Each row of a before or after table is a point. One or more steps were done to the points. Then noise was added and the rows were shuffled. The steps act on columns, c1 being the first. Name the steps. A step turns or swaps two columns, mirrors them in a line or flattens them onto one, adds a multiple of one to another, or multiplies or shifts one. Angles are multiples of 10 degrees, from the lower column toward the higher: turns from -170 to 170, lines from 10 to 170 but not 90. Use the fewest steps. Two steps may share a column if one is a turn and the other turns, adds or multiplies; they go together, in the order done. Otherwise the lowest column goes first.
In the rows, zero is written as 100.

Before, 10 rows:
[83 76 126]
[111 73 5]
[80 63 125]
[121 82 90]
[146 140 98]
[138 62 36]
[101 45 129]
[172 143 53]
[105 61 143]
[161 45 97]
After (10 x 3):
[111 31 50]
[89 71 127]
[61 85 31]
[92 89 79]
[117 46 124]
[131 138 29]
[138 117 63]
[89 67 134]
[104 45 119]
[34 106 28]
Steps: turn c1 and c3 by -50 degrees; turn c1 and c2 by -30 degrees

Before (12 x 6):
[137 138 136 100 129 92]
[64 63 55 131 80 160]
[37 63 53 51 142 153]
[54 64 81 77 124 174]
[106 116 75 83 73 111]
[114 123 98 88 116 66]
[85 136 117 89 128 62]
[82 130 126 91 163 105]
[83 69 28 69 95 195]
[77 25 71 63 131 147]
[149 81 71 107 70 149]
[128 119 19 122 112 93]
After (12 x 6):
[177 63 71 48 69 53]
[48 83 65 50 100 107]
[153 65 90 25 90 76]
[120 135 124 138 88 91]
[122 68 30 7 87 68]
[88 117 68 87 114 84]
[72 137 143 107 74 100]
[89 118 29 107 54 121]
[134 129 145 92 60 91]
[94 125 104 135 81 87]
[133 25 82 54 72 62]
[134 61 50 40 115 131]
Steps: turn c3 and c5 by -20 degrees; turn c1 and c5 by -160 degrees; turn c4 and c6 by 90 degrees

Before:
[100 62 101 111 117 110 128 81 68]
[100 124 119 106 107 77 69 102 113]
[83 67 100 103 101 114 87 97 118]
[97 85 118 126 102 122 102 114 82]
[111 144 80 135 123 138 116 99 121]
[98 116 115 103 94 83 127 95 101]
[82 97 94 120 106 84 107 123 124]
[123 99 101 110 85 80 111 84 95]
[115 101 128 93 114 79 88 107 122]
After, 9 rows:
[66 112 95 85 107 59 95 124 123]
[114 106 101 94 84 50 115 84 95]
[96 130 100 113 101 134 78 96 118]
[89 88 115 89 95 58 127 95 101]
[83 127 118 85 103 155 111 114 82]
[59 78 81 48 123 194 105 99 123]
[81 83 119 83 107 44 64 101 113]
[110 138 100 110 117 125 144 81 68]
[121 96 128 106 115 47 77 107 121]
Steps: turn c2 and c4 by -150 degrees; add 1 times c4 to c1; multiply c6 by 2.5; add -0.5 times c9 to c7

Before, 13 rows:
[93 103 110 94 101 106 99 84 90 90 76 105 97 87]
[89 121 102 85 94 119 93 115 92 91 102 96 108 89]
[86 106 98 105 91 115 111 107 93 77 79 88 96 98]
[76 97 84 74 85 109 101 89 134 86 88 110 104 104]
[88 102 118 98 110 109 88 110 76 74 85 111 79 106]
[87 86 81 80 84 115 105 90 87 86 99 104 107 101]
[112 68 112 124 105 91 85 105 116 112 101 130 106 127]
[123 88 90 84 98 89 107 108 117 111 95 130 115 134]
[133 92 89 84 89 127 99 106 118 97 102 123 103 113]
[116 57 109 93 103 80 100 113 121 116 96 119 91 115]
[80 93 75 93 113 122 101 101 99 97 79 103 101 96]
[89 115 119 113 92 110 83 107 87 114 86 101 70 116]
[117 116 80 88 78 130 123 116 110 103 115 144 104 99]
After:
[92 119 106 81 100 120 110 116 92 93 97 101 113 88]
[123 90 75 143 113 126 109 106 117 96 97 157 89 110]
[70 94 97 110 117 106 108 90 135 85 85 139 81 103]
[116 87 79 159 109 87 95 105 115 112 97 169 100 134]
[109 115 74 198 151 131 97 117 107 102 110 194 98 101]
[115 68 102 184 76 89 107 105 119 112 103 138 91 126]
[96 115 124 109 93 107 117 107 86 113 85 92 79 116]
[70 94 90 103 82 117 89 103 99 98 72 111 102 99]
[118 60 104 143 98 79 95 111 122 116 100 143 76 114]
[81 86 93 96 125 113 107 86 87 85 97 124 117 101]
[85 108 106 77 121 112 99 106 94 76 78 71 100 93]
[101 104 112 105 98 103 98 83 92 91 73 116 105 91]
[98 103 120 124 76 107 105 109 78 73 82 123 98 105]
Steps: turn c1 and c3 by -30 degrees; multiply c12 by 3; turn c4 and c12 by -50 degrees; turn c5 and c7 by -140 degrees; multiply c5 by 1.6; turn c6 and c11 by -10 degrees; add -0.7 times c9 to c13
